Rows are points. Each copy is the shape, with its points in the same order, turned, moved and blurred by noise. Some copies are also mirrored. Which?

Shape (7 x 3)
0: -338 -234  -74
1:  212   40  389
2:  153 -189 -227
3:  131   -6 -131
4: -237   79  116
5: -401  168  160
6: -237  -16  -60
Copy 1 (7 x 3)
0:   48 -118 -297
1:  280  362  268
2: -223  304 -133
3: -159  233   43
4:  121 -100   77
5:  185 -294  118
6:  -32  -85  -62
Copy 1 is: only turned
Copy 2 (7 x 3)
0: -107 -442 -164
1:  488  -44   74
2:   12    4 -378
3:   27   55 -182
4:    9 -263  139
5:  -59 -350  289
6: -116 -240  -27
Copy 2 is: only turned

Shape (11 x 6)
0:  126   79 -606  204  127  291
1: -118   95  208  130   99 -124
2:   90  -45  213 -134  152   78
3: -285  -91   48 -146 -383  -60
4: -286 -187 -189 -142   95   86
5:  -40 -159  124 -119 -178 -165
6: -126  -14  212 -147 -300 -135
7: -267 -431  157  408  197 -179
8: -168   89  -38 -284  140  -22
9: -122   62  272 -156  130  180
10:  219   19  140  638   -1   20
Copy 1 (11 x 6)
0:   47  593 -341  258   14  131
1:   57 -183  192   84   -4  152
2: -104   41  215 -108  -51 -102
3: -108 -358 -333 -102 -101   -8
4: -351   77 -210  -37   25  185
5:   -5 -193  -84 -264  -18    3
6:   -3 -372 -129 -138  -64 -102
7:   -7 -117  156 -128 -166  677
8: -282  -53  -14   60  173  -89
9: -271  -83  191   81 -128 -113
10:  497  102  176  141 -294  300
Copy 1 is: only turned
Copy 2 (11 x 6)
0: -188  -95  -96  528 -334 -188
1:   43  -48  217  -87  249  -89
2:  -11  262  -12  -36  207   67
3: -107 -258  118 -122   84  462
4:  212  -68   -8  133  -99  257
5: -107    2  118 -254   40  252
6: -143 -133  100 -267  221  315
7:  275   87  656  -40  -77   14
8:  151  -47 -204  -44  124  106
9:   86  132  -24   65  365  139
10: -344   98  572  131   89 -302
Copy 2 is: only turned
Copy 3 (11 x 6)
0:  292  196  -72 -642 -101  139
1: -202   -4   68  -26   89 -294
2:  -10 -282   19  -63 -124 -189
3:   96   61 -245  334  126    7
4:  -80    0 -107   14 -128  229
5:   95  -70   70  257   93 -110
6:   78  -16  -82  322  123 -187
7: -407 -125  270  -58  361  178
8:  -42    1  -62   53 -314 -114
9: -167 -206 -210   -8 -105 -256
10:   12  -10  212 -430  532 -353
Copy 3 is: mirrored
Copy 4 (11 x 6)
0:  686 -189 -165  204   31  338
1: -108  145  -54   94  -40   49
2:  -48  -46  210  -95 -103  191
3:   25  -67  -66 -228  198 -396
4:  177 -108 -104 -258  269  166
5:  -82 -135   80  -43  173 -159
6:  -69  -30   97 -109  110 -320
7: -358 -244 -450   51  105  214
8:  162  157  141 -188  195  134
9:   -2  131  106 -258 -149   97
10:  -33 -212 -252  469 -361   65
Copy 4 is: only turned

Shape (14 x 9)
0: -189 -111  134 -330 -245   26 -194  198 -149
1:   70  195  406   60 -130  345  172  101   18
2:  297  182   -4 -344  285  166  -12 -299  116
3: -203  229 -129   83 -155 -288   83 -201  217
4:  250  161  -12 -326 -109  -55   75   84 -359
5:  -79   12 -100  216  310  368 -186  103 -394
6:  207 -261  348 -204  207  110 -150  357 -107
7: -218  129   67  242  310  337  416 -280  -22
8:   98   10 -102  242 -103  225 -241 -200   49
9: -114 -291   30  285 -139 -251  -93 -148  101
10:   37 -316 -155  106  -17   32  -77  341  -56
11:  293  216 -157   28  130   20   17   13 -292
12:  171 -137  328   16  -62  253  157  -86  165
13:  109  198   47 -117  215 -106  247  360 -443
Copy 1 (14 x 9)
0:  427  -53 -269 -102 -241   11  -23   81   14
1:  156    9  377 -200 -109 -195  140  262  -33
2: -135  162  155  -98 -196 -376   11 -304  457
3:  177  -46  -39 -108  536 -186 -136 -128  166
4:  222   69  -22  180 -157   18  114   60  466
5:  -43  426   90  202 -243 -135 -389  196 -121
6:   62  -70  108  129 -533   56  126  -86 -132
7: -277  410  233  -99  223 -464   41  161  -87
8:  -24  151  186 -253   57   62 -436   -5  160
9:  -36   -2  -83 -176  322  241 -136 -205 -166
10:  -92 -194 -136  134 -125  156 -261  106  -78
11:  -57  153  188  265  -41  -20 -149   21  381
12: -100  -41  243 -369  -87  -96  165   20   16
13:  132   73  119  566  -88  -74  190  154  153
Copy 1 is: mirrored
Copy 2 (14 x 9)
0: -164   56  295  -26  -26 -333  -95  255  117
1: -202 -145  131 -241 -243  346 -101   80  152
2:  134 -346 -138  280   38  172 -504   49  150
3:  128 -156  -48  291   18   31  381   17  366
4:  -32 -437  385   79   39 -112 -166  -19  -78
5: -184  -58  -55  -85  358  240  -71  336 -383
6:   21   61   50 -367  -64 -174 -436   37 -163
7: -150   42  -64  120  279  711   -4  -78  112
8: -200 -180 -312  193 -122  109   67  257 -100
9: -113  122 -288  122  -47 -165  314 -121   39
10:   69  180   38  -15  -93 -131   79  113 -356
11:   45 -456   67   88  140  125  -49   25 -256
12: -167   21  -93  -27 -297  204 -209  -97  108
13:  150 -271  448 -239  260   88  -60  -94 -217
Copy 2 is: only turned
Copy 3 (14 x 9)
0:  251 -143  -15   52   93   96   23 -348  446
1:  -62  102  108 -345  396  150  202   95  324
2: -250 -183 -130 -381 -260  -85  304   30   64
3: -202  181  392  -55 -138 -155 -138 -251   77
4:  -88  -97  -90   28  164  -57  460 -365  123
5:  345   74 -391 -179  245 -319   -6   98   17
6:  113 -216 -371  103  162  349  210  126  280
7:  167   72  241 -516  145 -104  -35  247 -279
8:  -48   26   29  -99   71 -408  -29  172  329
9:   90   46  298  300  -49 -144 -180  135  196
10:   40 -182 -180  257  287  -66 -205   -4  137
11: -103   54 -194  -13  169 -271  294 -103  -47
12:  -65 -188  199 -184  147   94  184  290  285
13:   49  112 -275   24  331  151  295 -311 -229
Copy 3 is: only turned

Shape (16 x 12)
0:  211 -384   59   49   28  147  109  119 -207 -144   29 -162
1: -134   14  -30  144   15    4 -512  -17 -119   87  -96   55
2:  -32  217 -467 -192  299 -196   12 -151  136   47 -389  181
3:  342 -167  253 -291  192   25  116  -98  117  114 -150  -16
4:  162 -410   25 -595  105    0  -29 -142  125  -35  126 -144
5: -374  333 -382  -71 -248 -113   11 -271  240  353 -147  207
6:   67 -272  396 -175  -29  -46  130  167  291 -194  -60 -219
7:  127   73  -20  214  -59 -115 -354  280  -11  -93  363   99
8:  574 -173  248  -24  -43  237  -21  125  -27  -44   31 -162
9: -269   36    8  109  132   13 -124   17  -56   25  286  218
10:  -44  132 -128   64  -49   50 -113  303  -88  170   43  234
11: -122  105 -491   24 -100 -399  102 -328  321  346 -265   70
12:  234 -405   84 -105  135  -19  -68  267   59  222  -69   15
13:  217 -162  229 -262  320  -83  -22   67 -192  163  169 -422
14:  -36   -9   11   72   91 -260 -157 -138 -163   71   79  371
15:  161 -217  168 -529  -51 -242   87   19 -157  -21 -118 -148
Copy 1 (16 x 12)
0:  228  166  174 -167  131 -163   47  -68 -213  348   78  249
1: -204  353  127  188  -43   98 -337   79 -351  110 -119 -108
2:  -32    4  429  113  -92  168 -296 -262  103 -201  205 -450
3:    9  -91  110 -269  227   -1 -293 -162  190  442  116  -69
4:   54  -94 -223  -73  386  185  -79 -363  -74  338  318  -25
5:  163   94  112  175  187  306 -455    2    2 -489 -236 -475
6: -128   -6 -121 -276  418 -327  -46   47   42  178  172  113
7:   -1   49    4  470  -65 -113 -198  273 -246  154  -33  217
8:  176  190  102  -42  232 -138 -171   46  126  615   93  284
9:    0  -34 -112  112 -237    4 -165   83 -276  -30 -213  -22
10:  196  160   91  224  -98 -166 -462   31 -180   -8  -79  -18
11:   69 -128  469   73  290  410 -382  -18  -24 -441  -24 -343
12:   71   -5  105 -173  174  -70 -459  -21 -192  302  279  187
13: -177  -82   58  -98  205  -51 -205 -451  -86  420  -48  375
14:  -29 -177  186  147 -104   66 -244   96 -327  191 -152 -266
15:   21  -97   65  -19  525 -207 -173 -401 -122  342  122 -150
Copy 1 is: only turned
Copy 2 (16 x 12)
0:   -4  150 -199  -28  317   43  153 -398  -38   41  199  114
1:   98  198  -79   55 -154   61  -92   94  127 -142   61 -334
2:  -16  -24   62  439 -345 -232 -102  273  -89  275  -65  199
3: -414  -47  119  124    6   85  -23 -291  -69  136  322  154
4: -355 -109   -4  -85   61 -266 -328 -442  -36  -46  222  264
5:   24 -373  148  218   30  -58 -337  585   58  150 -190 -141
6:  -98   99  341 -101  305   50  -17 -250    3  -79  450  302
7:  -31  324  144  126  207  -93  171  -83   -8 -387 -142 -306
8: -308  297   45   88  331  254   52 -513    3   84  168  -18
9:   -3 -103   21  -35   42 -175  239  103  154 -210   -3 -234
10: -131  159  -76  237  222  -84  122  240   38  -71    9 -219
11:   58 -310  178  219  -91   26 -323  428 -353  203 -244  106
12: -386  249 -116  -60  132   41   19  -88 -242  -52  267   97
13: -201   67   63  -80   75 -243   15 -483 -287  139  439 -210
14:  -49 -175  -76  247 -153   11  156   49  -67 -301   28 -141
15: -142  -75   10  252  172 -163 -261 -335 -164  -48  538  153
Copy 2 is: only turned
Copy 3 (16 x 12)
0: -213   41  192  112  -30  168  -39  216 -204  294  404  -40
1:  177   83  210   45  153   31 -148  273  -29 -249 -134   92
2:  -47 -101 -472 -282  -60    4 -178  -13  -28 -145  -51  501
3:   48  -36  -17 -293 -350   77  -59  -74 -341  140  258 -143
4: -376  126   49 -152 -314   44  166 -123 -534   16   35 -147
5:   65  116 -425  -10  154 -178 -270 -272  142   58 -484  215
6: -165  246  -13 -202 -224 -148  146  170  -93  211  340 -421
7:   31 -152   55  433   81  -29  155  241   88 -229   49 -142
8:  -70 -204  323   75 -320   14  -50  133 -160  275  368 -240
9:  -21  131  -90  180  226  225  -80   -1   67 -272   41 -123
10:   38 -188  -36  113  156  209   26   62  201    8  -70  -12
11:  155  108 -632   31   -6 -247 -193  -86 -154  199 -317  358
12:   57  -48  -24  -89 -226  292  141  247 -282  183   64 -150
13: -148 -196   75 -135   72   88  -25  146 -610   -1  290 -352
14:  266   89  -69  140  162  138   61 -137  -96 -207  105  173
15: -175   17   61 -349   15 -104  320 -115 -410  199  179  -75
Copy 3 is: only turned
